Rows are points. Each copy is the shape, with its points in the same order, turned, moved and blurred by noise. Is it also mirrored, or only turned?

Shape (6 x 3):
-0.012  0.006  0.011
-0.036  -0.033  0.032
0.016  0.030  0.013
0.016  0.028  -0.025
0.011  -0.042  -0.029
0.017  0.033  0.023
Copy 1 (6 x 3):
0.020  -0.009  0.009
0.044  -0.028  -0.029
0.017  0.019  0.034
-0.020  0.011  0.035
-0.029  0.004  -0.035
0.027  0.023  0.036
Copy 1 is: only turned
Copy 2, 6 rows:
0.010  0.002  -0.021
-0.008  0.033  -0.050
0.027  -0.033  -0.017
0.015  -0.028  0.019
-0.051  -0.004  0.004
0.031  -0.039  -0.028
Copy 2 is: mirrored
Copy 3:
-0.016  0.017  -0.001
-0.043  0.025  0.040
0.019  0.022  -0.020
0.014  -0.014  -0.031
-0.004  -0.041  0.029
0.021  0.032  -0.015
Copy 3 is: only turned
Copy 4:
-0.007  0.017  -0.007
-0.024  0.056  0.025
0.015  0.006  -0.030
0.020  -0.025  -0.015
0.023  0.007  0.050
0.016  0.014  -0.039
Copy 4 is: only turned

Shape (11 x 6):
-0.004  -0.012  -0.030  -0.006  0.003  0.022
-0.036  0.092  -0.073  0.008  -0.031  -0.024
-0.015  -0.013  0.038  0.003  0.048  -0.010
0.013  -0.018  0.007  0.005  -0.001  0.008
0.012  -0.007  0.018  -0.005  -0.036  -0.009
0.011  -0.020  0.011  0.020  0.013  0.000
-0.071  0.016  0.034  0.012  0.016  -0.010
0.010  0.020  0.011  -0.029  -0.020  0.032
-0.017  -0.003  0.019  -0.016  0.035  -0.029
-0.007  -0.019  0.000  -0.013  -0.017  -0.006
0.008  0.005  -0.001  -0.006  -0.005  -0.005
Copy 1, 11 rows:
0.041  -0.008  -0.034  -0.003  -0.003  0.004
-0.030  -0.017  -0.134  0.034  -0.019  -0.032
0.001  -0.030  0.013  0.054  0.020  0.029
-0.001  -0.008  -0.005  -0.009  0.006  0.014
-0.030  0.006  -0.001  -0.004  -0.017  -0.011
-0.003  -0.026  0.001  -0.004  0.026  0.017
-0.024  -0.048  -0.018  0.057  -0.039  0.031
0.003  0.033  -0.030  0.007  -0.017  0.025
-0.006  -0.023  0.003  0.054  0.018  0.003
0.001  -0.010  -0.005  0.005  -0.009  -0.007
-0.010  0.000  -0.019  0.008  0.004  0.002
Copy 1 is: mirrored
Copy 2:
-0.009  0.024  -0.002  -0.016  0.042  0.008
0.010  0.000  0.058  0.098  0.044  -0.007
-0.034  -0.037  -0.023  -0.035  -0.005  0.013
0.004  0.013  -0.007  -0.033  0.008  0.007
0.011  0.023  0.021  -0.024  -0.022  0.010
0.001  -0.003  -0.018  -0.033  0.002  -0.007
-0.063  -0.017  -0.013  0.024  -0.022  0.010
0.012  0.023  0.007  -0.007  0.008  0.055
-0.036  -0.037  0.011  -0.027  0.003  0.013
-0.016  0.022  0.020  -0.026  0.004  0.005
0.006  0.003  0.015  -0.014  0.010  0.013
Copy 2 is: only turned
Copy 3:
0.025  0.008  -0.003  -0.030  0.005  -0.011
0.046  0.009  -0.103  0.006  0.081  0.024
-0.041  -0.001  -0.023  0.003  -0.050  -0.007
0.004  -0.004  0.012  -0.001  -0.007  0.001
0.003  0.008  0.020  0.013  0.011  0.034
-0.007  -0.015  0.006  0.009  -0.010  -0.011
-0.014  -0.006  -0.065  -0.005  -0.039  0.043
-0.019  0.010  0.009  -0.035  0.034  0.023
-0.028  0.026  -0.032  0.011  -0.026  -0.001
0.016  0.020  0.005  -0.004  -0.005  0.019
0.000  0.010  -0.005  0.003  0.016  0.002
Copy 3 is: only turned

Shape (14 x 9):
-0.002  -0.005  0.036  -0.035  -0.039  -0.020  -0.007  0.012  -0.072
-0.015  -0.014  -0.001  -0.009  -0.011  -0.017  0.001  0.000  -0.032
-0.002  -0.004  -0.001  -0.002  -0.057  0.032  -0.026  -0.029  0.009
-0.004  0.024  -0.002  0.030  -0.006  0.002  0.002  -0.007  0.018
0.037  -0.012  -0.014  -0.003  0.008  0.068  0.010  0.009  0.003
0.009  -0.011  0.054  -0.009  -0.001  0.016  -0.029  0.006  0.000
0.000  0.046  0.032  0.042  -0.010  0.037  0.015  -0.018  -0.044
-0.039  0.067  0.042  0.004  -0.008  0.005  -0.024  0.062  0.015
0.003  0.004  0.025  -0.039  -0.007  -0.045  -0.015  -0.002  0.014
0.028  -0.042  0.007  0.017  -0.018  0.013  0.017  -0.001  -0.040
-0.041  0.027  0.016  -0.018  -0.014  -0.033  -0.001  -0.015  -0.009
-0.030  -0.012  -0.029  -0.001  0.002  -0.050  0.003  -0.009  0.009
-0.001  -0.045  0.028  -0.023  -0.039  0.008  0.016  -0.036  0.008
-0.005  -0.002  0.001  0.011  0.033  0.031  -0.004  -0.024  0.011
Copy 1 (14 x 9):
0.036  -0.015  0.024  0.004  0.067  -0.024  -0.008  -0.008  -0.046
0.020  -0.024  0.007  0.003  0.006  -0.012  0.012  -0.006  -0.029
0.020  -0.022  -0.008  -0.037  -0.014  -0.047  -0.031  -0.040  0.011
-0.007  0.002  0.006  -0.027  -0.043  -0.024  -0.005  0.011  -0.016
-0.007  0.034  -0.003  0.008  -0.032  0.008  -0.028  -0.062  0.000
-0.013  -0.011  0.005  0.025  0.004  -0.032  -0.053  -0.004  -0.018
0.017  0.035  0.049  -0.012  -0.032  -0.059  -0.015  -0.017  -0.047
-0.010  0.032  -0.035  -0.023  -0.011  -0.031  -0.050  0.051  -0.073
-0.008  -0.020  -0.009  0.004  0.034  -0.017  -0.008  0.038  0.011
-0.003  -0.019  0.044  0.005  0.000  0.003  -0.003  -0.053  -0.025
0.016  -0.011  -0.012  -0.013  0.006  -0.052  0.020  0.033  -0.022
0.008  -0.040  -0.016  -0.009  -0.019  -0.002  0.039  0.025  -0.007
-0.022  -0.038  -0.001  -0.002  0.020  -0.047  0.002  -0.046  0.010
-0.006  0.007  -0.003  0.030  -0.056  -0.028  -0.004  -0.013  0.000
Copy 1 is: only turned
Copy 2, 14 rows:
-0.008  0.028  -0.020  0.028  -0.053  -0.022  0.033  0.016  -0.060
-0.001  0.010  -0.006  0.025  -0.021  -0.007  -0.005  0.002  -0.012
0.044  0.017  -0.038  0.006  -0.001  0.034  0.025  -0.006  0.008
0.001  -0.018  0.001  0.011  0.009  0.032  -0.005  -0.034  -0.009
0.027  -0.023  0.026  -0.040  -0.019  0.048  0.007  0.023  -0.008
-0.022  -0.013  -0.008  -0.001  -0.016  0.027  0.061  0.014  -0.011
-0.016  -0.021  -0.013  0.031  -0.042  0.072  -0.013  -0.022  -0.053
-0.010  -0.013  0.033  0.037  0.008  0.031  0.072  -0.067  -0.046
-0.023  0.011  -0.002  0.018  0.037  -0.025  0.039  0.003  -0.017
0.002  -0.006  -0.023  -0.023  -0.047  -0.002  -0.013  0.012  -0.014
-0.019  0.032  0.000  0.060  0.011  0.002  0.021  -0.019  -0.014
-0.006  0.009  0.007  0.034  0.018  -0.029  -0.012  -0.023  0.025
-0.011  0.049  -0.039  -0.025  -0.009  0.010  0.017  0.012  0.013
-0.005  -0.020  0.014  0.014  0.002  0.044  0.000  0.009  0.019
Copy 2 is: mirrored
Copy 3 (14 x 9):
0.005  -0.019  0.018  -0.030  0.007  -0.083  0.026  -0.018  -0.006
-0.010  -0.006  0.002  -0.032  -0.004  -0.025  0.004  -0.018  0.007
0.022  -0.031  0.035  0.021  0.013  0.016  0.028  -0.011  0.011
0.017  0.016  0.006  0.009  -0.025  0.018  -0.017  -0.017  0.003
0.005  0.023  -0.026  0.027  0.012  0.015  0.029  0.048  -0.003
0.030  -0.022  0.011  -0.002  0.015  -0.025  -0.018  0.025  -0.030
0.054  0.027  0.021  -0.012  -0.052  -0.011  0.033  0.001  -0.020
0.049  0.038  0.007  0.016  0.011  -0.025  -0.035  -0.056  -0.062
-0.020  -0.010  0.035  -0.003  0.011  -0.038  -0.047  -0.011  0.000
-0.001  -0.025  -0.026  -0.011  -0.026  -0.026  0.031  0.026  0.010
-0.006  0.006  0.045  -0.031  -0.005  -0.017  -0.018  -0.042  -0.011
-0.034  -0.002  0.006  -0.032  -0.008  0.011  -0.034  -0.039  0.024
-0.030  -0.057  0.028  -0.002  -0.001  -0.001  0.017  0.015  -0.014
0.016  0.018  0.007  -0.019  -0.004  0.033  -0.014  0.026  -0.005
Copy 3 is: mirrored
Copy 4, 14 rows:
-0.016  -0.014  -0.056  -0.005  -0.009  -0.061  0.014  0.043  -0.025
-0.003  0.009  -0.025  0.024  -0.006  -0.026  0.000  0.027  -0.002
0.014  -0.010  0.014  0.013  -0.029  -0.053  0.042  -0.025  0.022
0.001  0.003  0.000  0.013  0.015  0.012  0.004  -0.024  0.017
0.004  -0.023  0.058  -0.004  -0.019  -0.015  -0.041  -0.015  -0.016
0.004  -0.032  0.006  0.002  0.002  -0.010  0.039  0.019  -0.031
-0.009  -0.037  -0.036  0.021  0.004  -0.016  -0.016  -0.061  -0.019
-0.073  -0.005  -0.011  -0.023  0.036  0.024  0.051  -0.019  -0.011
0.012  0.012  0.003  0.004  0.050  -0.027  0.036  0.045  0.002
0.024  -0.026  -0.017  0.011  -0.041  -0.019  -0.026  0.019  -0.006
-0.017  0.014  -0.027  0.035  0.039  -0.032  0.023  0.011  0.016
0.004  0.046  -0.012  0.038  0.019  -0.002  0.002  0.027  0.029
0.024  -0.043  0.011  0.030  -0.007  -0.052  0.015  0.033  0.031
0.010  -0.003  0.036  0.046  0.003  -0.003  -0.008  -0.015  -0.014
Copy 4 is: only turned

Shape (14 x 11):
-0.028  -0.011  0.013  -0.036  -0.004  -0.024  0.000  0.047  -0.021  -0.020  0.000
-0.048  -0.005  -0.027  -0.006  -0.081  -0.016  0.055  0.007  -0.048  -0.014  0.013
-0.017  -0.001  0.024  -0.048  -0.026  -0.019  0.015  -0.008  0.019  -0.041  0.038
-0.040  0.006  -0.007  -0.004  0.018  0.055  -0.009  0.019  -0.020  0.033  0.014
-0.009  -0.023  0.050  -0.013  -0.047  -0.015  -0.001  0.001  -0.036  -0.020  0.038
-0.002  -0.030  0.029  -0.045  -0.055  0.002  0.021  0.034  0.008  -0.004  0.013
0.002  0.036  0.012  0.021  0.010  0.012  -0.016  0.005  0.005  0.030  -0.016
0.005  0.009  -0.018  0.024  0.005  0.049  -0.003  0.015  -0.014  0.004  -0.010
0.004  -0.001  -0.016  0.025  0.019  0.008  -0.006  -0.006  -0.005  0.033  -0.011
-0.025  -0.002  0.028  0.028  0.037  0.028  0.039  -0.015  0.000  0.052  -0.023
-0.020  0.016  0.016  -0.007  -0.006  0.031  -0.034  -0.014  -0.007  0.012  -0.041
-0.034  -0.025  -0.012  0.033  0.018  0.035  -0.023  0.008  0.012  0.007  -0.024
-0.003  -0.036  0.008  -0.067  -0.020  -0.016  -0.014  -0.002  -0.011  0.000  0.021
0.025  0.020  0.003  0.019  0.043  0.052  -0.017  -0.020  -0.025  -0.010  -0.055
Copy 1:
-0.058  0.014  -0.012  -0.002  -0.004  0.017  -0.002  -0.014  0.008  -0.008  -0.029
-0.002  0.045  0.058  0.020  -0.001  0.052  -0.011  0.002  -0.015  0.026  -0.040
-0.040  0.022  0.029  -0.007  -0.022  0.017  -0.009  -0.036  -0.028  -0.062  -0.032
-0.013  0.026  -0.008  -0.006  -0.031  -0.040  -0.028  0.003  0.009  0.017  0.042
-0.005  0.031  -0.003  0.036  -0.022  0.034  -0.004  -0.054  0.003  -0.029  -0.024
-0.018  0.011  0.022  -0.009  -0.049  0.020  -0.023  -0.021  0.029  -0.031  -0.058
-0.004  -0.044  0.000  -0.007  -0.030  -0.009  0.006  -0.013  -0.003  0.008  0.047
0.026  -0.004  -0.001  -0.022  -0.011  -0.018  0.000  0.012  0.008  0.006  0.032
0.002  -0.032  0.021  -0.003  0.005  -0.017  -0.011  -0.005  0.014  0.002  0.047
-0.009  -0.020  0.017  -0.024  -0.015  0.005  -0.060  -0.031  0.025  0.015  0.071
-0.007  -0.025  -0.019  0.013  -0.048  0.009  -0.023  0.025  -0.008  -0.011  0.036
-0.009  0.005  0.003  -0.009  -0.010  0.002  -0.005  0.030  0.038  -0.018  0.064
-0.032  0.005  0.004  0.032  -0.010  -0.014  -0.031  -0.014  -0.001  -0.045  -0.041
0.031  -0.042  -0.045  -0.024  0.004  -0.004  -0.028  0.012  -0.016  -0.012  0.061
Copy 1 is: only turned
Copy 2, 14 rows:
0.017  0.001  0.021  -0.021  -0.017  -0.049  0.000  0.014  -0.055  0.005  -0.001
0.016  -0.014  -0.013  -0.028  -0.066  -0.046  -0.064  0.020  -0.006  -0.004  0.064
0.018  -0.012  0.032  0.005  -0.018  -0.070  -0.044  -0.022  -0.002  0.018  -0.026
-0.022  -0.007  -0.021  -0.028  -0.029  0.029  0.011  -0.016  -0.024  0.020  -0.004
-0.011  0.009  0.021  0.040  -0.043  -0.054  -0.016  0.017  0.004  0.024  0.010
-0.002  0.021  0.018  -0.028  -0.027  -0.066  -0.023  0.022  0.011  0.028  -0.020
0.016  0.009  -0.028  0.009  0.005  0.035  -0.010  0.004  -0.005  -0.013  -0.029
-0.013  -0.026  -0.042  -0.013  -0.002  0.022  0.007  0.013  -0.007  -0.014  -0.007
0.003  0.004  -0.010  -0.008  0.016  0.031  -0.002  -0.004  0.007  -0.026  0.003
0.023  0.018  -0.036  -0.011  0.028  0.041  0.015  -0.017  0.014  0.041  0.020
0.015  0.021  -0.034  -0.002  -0.027  0.001  0.030  -0.025  0.004  -0.026  -0.019
-0.029  0.013  -0.043  -0.026  0.027  0.002  0.018  -0.028  -0.013  -0.024  0.010
0.001  0.007  0.065  -0.018  -0.035  -0.047  0.002  -0.011  0.009  0.000  -0.005
0.020  -0.039  -0.047  0.012  0.011  0.020  0.061  -0.006  0.012  -0.027  -0.014
Copy 2 is: mirrored
